Each row is a point. The points of each table are mixes of a few directions, plus a little noise. How many directions does each table use, and how many do they share? Where both have some left over, give the other angles between the two spaces (their principal angles), to ten degrees, smallest first.

First:
[[ 9.8 -3.7  2.9]
 [-8.8  3.4 -1.4]
 [-0.9  0.3 -7.0]
 [ 4.0 -1.6 -3.2]
 [ 0.2  0.0  7.8]
 [ 2.2 -0.8  1.7]
 [-6.4  2.4 -0.9]]
Second:
[[  2.2   5.2  -8.3]
 [  3.3   3.4   0.8]
 [ -4.3  -1.5 -10.3]
 [ -3.0  -5.5   6.3]
 [ -0.7  -1.8   3.1]
 [  3.1   2.5   2.7]
 [ -0.4  -2.4   5.8]]
Directions: first 2, second 2, shared 1; angles 70

First (6 x 6):
[[ 0.4 -4.1  4.2  3.4  5.5  6.1]
 [-2.2  2.3 -2.7 -4.0 -3.2 -2.9]
 [ 3.2 -3.3  3.8  5.7  4.4  4.0]
 [-2.3  3.3 -3.6 -4.7 -4.4 -4.2]
 [ 1.2  5.8 -5.7 -3.0 -7.8 -9.4]
 [-0.3 -4.0  4.1  2.6  5.5  6.4]]
Second:
[[ 3.7  2.5  0.1  4.7 -4.8 -6.0]
 [-0.7 -0.3 -0.5 -1.4  0.9  1.1]
 [-0.9  3.8 -1.7 -0.7 -6.6 -6.5]
 [-2.6  2.7  2.1  2.5 -7.3 -5.7]
 [-3.7 -6.0  1.3 -5.1 11.0 12.4]
 [ 1.1 -5.4  5.2  4.5  7.6  8.2]
 [ 1.0  1.0 -2.5 -2.0 -0.1 -1.1]
 [ 2.1  1.8 -4.0 -2.6 -0.7 -2.3]]
Directions: first 2, second 3, shared 2

First (9 x 9):
[[  2.3  -1.0   0.6  -0.6   6.1   4.1   7.2  -2.4  -1.0]
 [ -0.3   0.1  -0.1   0.1  -0.8  -0.5  -0.9   0.3   0.1]
 [  3.9  -1.8   1.1  -1.0  10.4   7.0  12.2  -4.0  -1.7]
 [ -4.9   2.3  -1.3   1.2 -13.0  -8.7 -15.3   5.0   2.1]
 [ -0.6   0.3  -0.2   0.2  -1.7  -1.1  -1.9   0.6   0.3]
 [ -1.2   0.6  -0.3   0.3  -3.3  -2.2  -3.8   1.3   0.5]
 [ -0.5   0.3  -0.2   0.1  -1.4  -1.0  -1.7   0.6   0.2]
 [  3.9  -1.8   1.1  -1.0  10.5   7.1  12.4  -4.1  -1.7]
 [ -2.6   1.2  -0.7   0.7  -6.8  -4.6  -8.1   2.6   1.1]]
Second (7 x 9):
[[  5.5  -0.6  -0.4  -0.5   5.1   4.5   7.0  -3.8  -0.8]
 [ -5.1   2.8  -1.7   0.4  -9.2   5.2  -5.0  -0.1  -2.2]
 [ -3.9   0.7   0.4   0.1  -2.2   0.6  -1.9   0.9  -0.8]
 [  7.9  -2.3  -2.0   0.4   1.1  -7.7  -1.9   1.8   4.6]
 [-12.8   5.5   4.7  -0.3  -6.0   3.8  -4.9  -2.2  -6.5]
 [  5.4  -0.5   2.9  -0.2   5.4 -10.1  -0.8  -0.9   1.9]
 [  3.0  -5.7  -4.0   0.0   5.8   3.8   7.6   4.3   3.8]]
Directions: first 1, second 4, shared 1

First, 9 rows:
[[  0.1   0.0  -0.1   0.1   0.1   0.0   0.0   0.1  -0.1   0.0   0.1   0.1]
 [  9.9   6.1 -19.4   8.9   8.4  -5.3  -5.8  14.3  -3.3   8.0  14.8  17.3]
 [ -1.7  -1.1   3.4  -1.5  -1.5   0.9   1.0  -2.5   0.6  -1.4  -2.6  -3.1]
 [ -0.3  -0.2   0.6  -0.3  -0.3   0.2   0.1  -0.5   0.1  -0.3  -0.4  -0.5]
 [  1.8   1.1  -3.4   1.6   1.5  -0.9  -1.1   2.6  -0.6   1.4   2.6   3.2]
 [ -3.3  -2.0   6.5  -2.9  -2.8   1.7   1.9  -4.8   1.1  -2.7  -4.9  -5.7]
 [ -0.5  -0.3   1.0  -0.4  -0.4   0.3   0.3  -0.7   0.2  -0.4  -0.7  -0.9]
 [ -2.0  -1.2   4.0  -1.8  -1.7   1.0   1.2  -2.9   0.7  -1.6  -3.0  -3.6]
 [ -3.8  -2.4   7.6  -3.4  -3.3   2.0   2.3  -5.6   1.3  -3.1  -5.8  -6.8]]
Second:
[[  0.4   4.3   2.0  -6.1   0.4  -1.4   5.1   0.0  -1.4   8.4   1.2  -1.7]
 [ -3.3  -2.3 -10.0  -1.8   5.8  -1.1   7.2 -12.7   2.5   6.6   5.4  -3.6]
 [  0.9  -3.8   5.4   5.9  -1.7   3.1  -7.2   5.5   1.5  -4.7  -4.5   3.0]
 [ -0.3  -3.1   1.4   0.8   0.2   1.4  -5.3   0.4  -4.3  -2.9  -2.1   2.6]
 [  1.9  -1.1   6.2   2.8   0.2   2.1  -1.6   3.1   3.5   5.9  -2.0  -1.3]
 [  0.8   9.1   0.7  -2.8  -5.5  -3.2   6.7   7.8   4.1  -5.0   0.4   0.3]
 [ -0.5  -2.8   2.9  -0.5   3.6   2.2   1.1  -3.0   1.5  11.0  -0.7  -1.3]
 [  6.7  10.1   1.0  -3.0  -5.9  -5.5   0.9   6.5  -4.1  -6.1   4.2  -5.4]
 [  0.0  -2.8  -5.4   1.2   0.4  -0.9  -4.9  -3.8  -5.9  -8.5   1.7   0.4]
 [ -6.5  -7.7  -4.2   3.4   2.6   3.5  -1.8  -3.9   2.6  -4.8  -3.6   6.8]]
Directions: first 1, second 5, shared 0; angles 80

First:
[[  6.0   1.1   4.3  -8.8   1.2   3.8  -0.2 -11.0   6.6   8.2   2.9   3.5
    7.5   7.7  -2.2  -4.2  -1.7  -1.8]
 [ -4.6  -1.1   2.2  -6.7  -2.3  -0.7  -0.6  -0.2   0.2  -4.9   1.6   0.4
    0.9   5.2   1.0  -2.9  -1.4   0.7]
 [ -5.0  -1.1   1.0  -3.9  -2.2  -1.3  -0.5   2.0  -1.1  -5.7   0.8  -0.4
   -0.7   2.9   1.3  -1.6  -0.8   1.0]
 [  5.0   1.3  -4.3  11.9   2.9  -0.1   0.9   3.2  -2.0   4.9  -3.1  -1.5
   -3.3  -9.5  -0.9   5.3   2.5  -0.5]
 [  2.3   0.4   0.5  -0.6   0.7   1.0   0.1  -2.4   1.5   2.8   0.3   0.7
    1.5   0.7  -0.7  -0.4  -0.1  -0.6]
 [ -3.5  -0.8   1.5  -4.7  -1.7  -0.6  -0.5   0.1   0.0  -3.7   1.1   0.2
    0.5   3.7   0.8  -2.1  -1.0   0.6]
 [ -1.4   0.0  -6.3  15.1   1.1  -3.0   0.8  11.0  -6.7  -3.3  -4.5  -3.8
   -8.3 -12.7   1.1   7.0   3.0   1.1]
 [-11.6  -2.6   1.3  -6.5  -4.7  -3.4  -1.0   6.2  -3.6 -13.4   1.1  -1.4
   -2.9   4.5   3.1  -2.6  -1.4   2.4]
 [ -1.3  -0.4   2.4  -6.2  -1.1   0.5  -0.4  -2.8   1.7  -0.9   1.7   1.1
    2.4   5.0   0.1  -2.8  -1.2   0.0]
 [ 14.2   3.2  -2.5  10.3   6.0   3.7   1.3  -6.1   3.4  16.1  -2.0   1.1
    2.3  -7.5  -3.7   4.3   2.2  -2.7]]
Second (11 x 18):
[[  0.5  -1.6  -0.7   3.0  -1.5   0.0  -4.8   6.3   5.0  -9.4 -10.9   2.9
   -4.9  -1.9  -6.3  -1.8   3.8   3.0]
 [ -7.7   3.7  -0.8   9.4   0.8  -3.8  -1.6   3.0  -2.1  -0.5   3.9   1.0
    5.0  -5.9   0.3   2.3   4.9  -7.7]
 [  1.5  -0.5   0.2  -3.6   0.4  -0.3   2.6  -1.2  -5.0   2.1   3.4  -3.3
   -1.6  -0.2   4.3   2.7  -2.5   0.9]
 [ -0.7  -0.8  -4.2   0.4   1.4  -0.8  -3.2   5.0   2.1  -1.8  -4.5  -5.8
   -1.6  -5.9   1.2   5.1   1.6   2.8]
 [  3.2   4.2   0.9  -8.1  -0.1  -0.1  -0.3  -0.3  -4.6   2.5  -0.8 -10.9
   -4.3  -3.9   6.2  10.4  -5.5  -2.6]
 [  8.0  -9.2  -1.1  -7.1   1.1   0.8   6.4  -0.2  -9.5  -0.5   2.3  -1.2
   -8.1   1.8   5.1  -0.6  -2.0  12.4]
 [  8.3   1.4   4.8   1.3   1.0  -0.3   2.2  -3.4  -7.6   2.3   1.4   4.1
   -2.7  -2.7  -0.7   2.1   2.4  -4.1]
 [  2.9   0.7   5.3   3.3  -0.7   1.0   3.0  -6.0  -1.4   2.3   4.0  10.7
    2.8   5.5  -4.5  -7.3   1.6  -4.1]
 [ -3.5  -2.3  -6.1   3.6   2.5   1.0  -3.1   1.1  10.6   2.8  -1.6  -0.7
    6.7  -0.8  -2.2  -2.4   2.8   4.0]
 [ -8.0   1.4  -1.2   1.9  -1.5   2.6  -2.0  -3.7  14.3   2.3   0.9   4.9
   10.0   9.5  -5.3 -10.1  -1.8  -1.2]
 [ -4.5   3.0   2.7  -4.0  -3.3  -0.2   1.1  -0.7  -1.9  -2.1   2.1  -1.8
   -1.1   4.5   2.0  -0.4  -5.3  -3.3]]
Directions: first 2, second 6, shared 1; angles 30

First, 8 rows:
[[ -0.5   1.3   1.1   4.5   0.8  -3.2   1.0  -0.9   0.5   1.8   0.3   0.4
    2.6   1.7   2.8   1.6   5.2  -2.2   2.8  -3.3   0.8   3.2  -1.1  -0.4]
 [ -1.7   0.3  -2.3  -1.8   0.6   2.3   0.2   6.2   1.4   0.3  -0.2  -2.2
   -2.2  -1.8  -4.2  -2.4  -3.7   3.4   1.7  -3.2   0.0   0.9  -2.5  -3.0]
 [  1.8   2.7  -1.3  -3.9   1.4   1.0   2.6   6.0   0.9  -1.1  -2.4  -0.3
    1.2  -5.8  -4.9  -3.0  -8.0   3.2   2.8  -4.6   1.5   1.7  -0.2  -0.7]
 [  1.5  -7.5  -3.8  -1.9  -6.1   0.2  -0.1  -0.4   0.7  -0.5  11.3  -3.0
   -3.0   4.3   4.8   3.6  -0.9   4.0  -9.9   8.9   0.7  -7.4  -3.0   1.7]
 [  3.5  -6.5  -4.4   1.0  -4.2  -0.8   3.3   2.7  -0.4  -4.0   8.0  -7.8
    4.0  -1.0   0.3  -2.1  -0.4  11.0  -4.9   8.2   3.9   0.6  -4.7   0.6]
 [  6.7  -2.6  -2.1  -3.1  -3.8  -2.9   4.7  -0.1   0.1  -2.5   7.0  -0.9
    4.6  -2.8   3.5   1.9  -5.8   4.0  -5.6   4.5   4.0  -3.2   0.0   4.7]
 [ -6.2   6.1   8.1   3.1   6.6   3.0  -7.9 -10.6  -3.8   1.3 -16.0   7.3
   -3.5   2.4  -2.6  -1.9   8.6 -12.5   7.1  -2.1  -6.6   2.4   8.4  -0.9]
 [ -5.1   5.9   4.6   2.3   4.6   0.3  -3.9  -3.0   0.5   4.7  -7.9   6.4
   -3.7   2.9   0.4   1.8   4.8 -10.8   6.3  -8.6  -4.1   1.5   3.1  -2.1]]
Second:
[[-11.9   2.3   1.1  -3.4   1.8   7.3  -7.6  -4.4  -2.1   7.5 -14.5   1.7
   -5.7   7.3  -4.5  -7.2  10.6  -6.5   6.5   1.2  -7.6   1.8   1.3  -9.1]
 [  5.0  -3.2  -0.1   8.5   1.6  -3.8   1.7   5.8   3.0  -4.0   1.9  -1.8
    0.1  -4.5   1.1  -0.2  -1.7   1.4   3.3  -0.7   2.0   4.5  -1.5   2.8]
 [ -5.8   7.9   6.8   6.4   7.5   3.0  -5.4  -5.3  -6.0  -9.1   5.9  -3.1
   -2.6   0.2  -9.2   7.6   2.0   5.7  -5.0 -10.0   0.0  -0.3   0.8   0.8]
 [  1.9  -4.6  -3.3  -1.4  -3.0  -1.1   1.5   3.6   3.6   5.2  -5.8   1.4
    0.0   0.2   4.1  -5.7   0.9  -4.0   5.1   5.3  -1.1   2.0  -0.6  -1.6]
 [  0.0   0.8  -0.4  -3.5  -1.2   0.3   0.7  -1.7  -0.8   0.8   1.4   0.6
    1.0   0.7   0.5   1.1  -1.2   0.3  -2.4   0.4   0.3  -2.3   0.4   0.3]
 [  5.5  -2.2  -4.5 -11.2  -7.4  -2.3   6.2  -0.8   1.3   4.7   4.3   2.7
    5.3   0.2   6.9   0.9  -6.4  -0.4  -5.5   5.6   2.7  -6.2   0.4   2.6]
 [ -0.6  -1.7   0.6   6.6   2.5  -0.3  -1.8   3.2   1.6  -0.9  -4.0  -1.1
   -2.4  -1.1  -1.2  -2.9   3.0  -1.2   5.5  -0.5  -1.3   4.8  -0.8  -1.2]
 [  3.8   4.6   2.5  -0.5   0.9  -2.0   2.8  -3.3  -3.6  -8.2  14.5  -1.6
    3.8  -2.9  -1.5  10.5  -7.2   7.6 -11.0  -5.6   5.2  -5.3   0.4   6.4]
 [  7.3  -8.1  -4.7   2.8  -3.6  -4.7   4.4   8.4   6.6   3.5  -3.8   0.7
    1.3  -3.3   6.9  -6.1  -1.8  -3.3   7.0   6.4   1.1   4.3  -1.8   1.0]
 [ -7.7   3.0   1.8  -1.9   1.9   4.7  -4.9  -4.0  -2.5   2.8  -6.4   0.6
   -3.3   4.3  -4.0  -2.2   5.9  -2.4   1.8  -1.1  -4.1   0.1   1.0  -4.8]
 [  2.5   1.4   0.1  -2.4  -1.0  -1.2   2.3  -1.4  -1.2  -2.2   6.5  -0.1
    2.5  -1.1   0.8   4.2  -4.0   2.9  -5.4  -1.1   2.5  -3.3   0.3   3.0]]
Directions: first 5, second 3, shared 1; angles 50, 90

First:
[[  6.5   5.5  -2.9  -6.8  -5.9  -0.6  -4.8   3.0   5.0   0.3  -7.3  -1.6
    2.5   2.0   0.7   2.8  -2.3   2.7   2.2   9.7  -5.5   1.0  -3.7   6.8
   -1.9   2.3  -7.6   2.0   4.7   2.6  -5.4   3.1]
 [  0.6  -0.1   6.7  -0.2   2.3  -6.2   4.8  -2.3  -1.4  -3.0  -5.6  -6.1
    3.4  -1.2   0.6   1.0  -3.8  -0.1  -7.4   7.3  -5.5   3.6   0.6   1.3
    0.9   6.0  -0.7  -7.0   0.1   5.8   1.3   6.3]
 [ -0.6  -0.4  -1.8  -2.4  -2.9   0.8  -6.1   1.0   0.4   2.0   1.4   5.4
   -2.1   8.9   0.1   1.7   2.2   1.0   8.7  -9.4   5.5  -4.2  -1.0   2.0
    1.1  -6.0  -1.2   8.5   0.8  -4.8  -2.2  -7.6]
 [ -5.9  -3.8   5.9   1.4   4.4  -5.7   4.3  -2.4  -3.6  -0.7   5.2  -2.9
    2.3   3.1  -0.8  -3.2   2.4   0.4  -2.2  -8.9   5.3  -6.3   1.5  -2.4
    4.2  -1.5   3.1  -0.6  -4.3  -0.6   2.3  -3.4]
 [  3.5  -0.5  -5.7   3.4   1.3   6.7   1.2   0.0   3.2  -0.1  -1.3   3.2
   -5.2  -6.3  -1.5   1.7  -0.3  -4.2  -2.6   7.4  -1.4   8.0   2.0  -4.0
   -5.9   4.3   4.1  -5.2  -0.1   1.2   3.5   6.9]
 [ -0.6   0.4  -0.7  -8.8   2.4  -8.8   6.1   1.8   7.9   0.5   7.5 -12.1
    8.6   1.6  -5.7  -8.1   8.1   3.2  -5.6   1.4   8.0 -16.9  -1.9   0.6
    1.3   4.9  -1.5  -2.1  -6.4   4.4  -1.7   4.0]
 [ -1.0  -3.0  -0.3   0.9   3.0  -0.6   2.4  -1.4   1.7  -0.2   2.3   0.7
   -2.2   2.4  -2.7  -0.2   2.7  -2.4  -1.2  -2.9   5.3  -1.1   2.1  -3.3
   -1.3   1.6   4.4  -2.2  -3.5   0.2   3.3   1.8]
 [ -0.4   1.3   5.9   5.0   0.3   0.0   1.7  -1.8  -7.0  -2.3  -6.0  -1.3
    1.1  -7.4   4.7   1.9  -7.6   0.1  -4.6   6.4 -11.2   9.8   0.3   1.1
    1.7   1.3  -1.5  -4.5   3.9   2.2   0.4   1.8]
 [  4.7  -1.7  -5.7   1.9   1.0   5.8  -0.1  -0.8   5.3  -0.2  -3.6   5.2
   -7.3   0.0  -2.8   4.5   0.2  -5.4  -0.6   5.8   1.5   8.5   2.8  -3.8
   -6.9   5.0   5.2  -4.8  -0.6   1.4   4.3   7.6]
 [ -4.0   1.1  -3.3   2.4  -2.3   5.4  -3.8   2.5  -4.0   2.8   7.9   3.7
    0.2  -4.1   2.3  -4.0   2.0   2.8   6.2  -9.0   1.5  -5.0  -1.8  -0.4
    3.0  -9.2  -1.5   8.4   1.1  -7.0  -3.1 -10.5]
 [ -2.8   1.0   2.0   3.3  -3.3   3.0  -5.8   0.3  -7.4   1.1  -0.6   5.9
   -1.3   0.9   4.9   1.8  -3.6   1.9   7.0  -7.7  -3.5   2.5  -1.1   2.4
    3.6  -8.6  -2.8   7.7   4.3  -5.6  -2.8  -9.9]]
Second, 8 rows:
[[ -0.9  -1.0  -9.6  -5.8  -4.0   1.3  -5.9  -5.5   7.6  -0.6   1.8   6.9
   -5.5  -2.1   0.9  -4.1   9.6  -1.5   5.1   0.9   7.9  -3.5   2.7  -8.8
   -4.3   5.0   9.4  -0.7  -5.7   3.4   6.1   5.0]
 [-10.4   0.7   7.0   0.5  -7.5  -5.4  -9.2 -12.5 -12.8  -4.9  -6.0   7.5
   -0.3  -9.8  15.6  -4.7  -1.5   3.9   5.1  -2.8  -9.3   4.6   2.4  -6.4
    7.3  -1.1   6.1   0.8   0.5   4.1   5.3  -4.8]
 [  7.2  -0.4  -3.3   0.5   5.6   3.4   7.1   9.2   7.6   3.3   3.8  -6.0
    1.0   6.9 -10.6   3.7  -0.3  -2.4  -4.2   1.7   5.3  -2.6  -2.0   5.5
   -4.3   0.1  -5.5  -0.5   0.5  -3.2  -4.5   2.5]
 [  2.4   0.3   3.6   2.8   3.5   0.4   4.7   5.1  -1.5   1.3   0.2  -4.9
    2.8   2.8  -3.4   3.0  -4.6   0.0  -3.6   0.0  -2.3   0.9  -1.9   5.7
    0.8  -2.3  -5.9   0.2   2.8  -2.4  -4.1  -1.6]
 [  4.0   0.0   0.2   1.5   3.9   1.6   5.1   6.1   2.5   1.9   1.7  -4.7
    1.7   4.2  -5.9   2.9  -2.2  -1.0  -3.3   0.7   1.2  -0.7  -1.7   4.9
   -1.4  -1.0  -4.9  -0.1   1.5  -2.4  -3.7   0.4]
 [  0.2  -0.3  -3.6  -2.1  -1.1   0.6  -1.6  -1.3   3.2   0.0   0.9   2.1
   -1.9  -0.3  -0.4  -1.2   3.4  -0.7   1.5   0.4   3.1  -1.4   0.8  -2.8
   -1.8   1.8   3.0  -0.3  -2.0   1.0   1.9   1.9]
 [ -7.1   0.5   4.6   0.2  -5.1  -3.5  -6.4  -8.6  -8.6  -3.3  -4.0   5.2
   -0.3  -6.7  10.6  -3.2  -0.8   2.6   3.6  -1.9  -6.2   3.1   1.6  -4.5
    4.9  -0.6   4.3   0.5   0.3   2.8   3.8  -3.1]
 [  4.5   0.1   1.4   2.4   4.7   1.5   6.3   7.4   1.9   2.2   1.6  -6.0
    2.5   4.8  -6.7   3.7  -3.5  -1.0  -4.3   0.7   0.5  -0.4  -2.1   6.3
   -1.1  -1.7  -6.5   0.0   2.3  -3.1  -4.8  -0.3]]
Directions: first 5, second 2, shared 1; angles 70
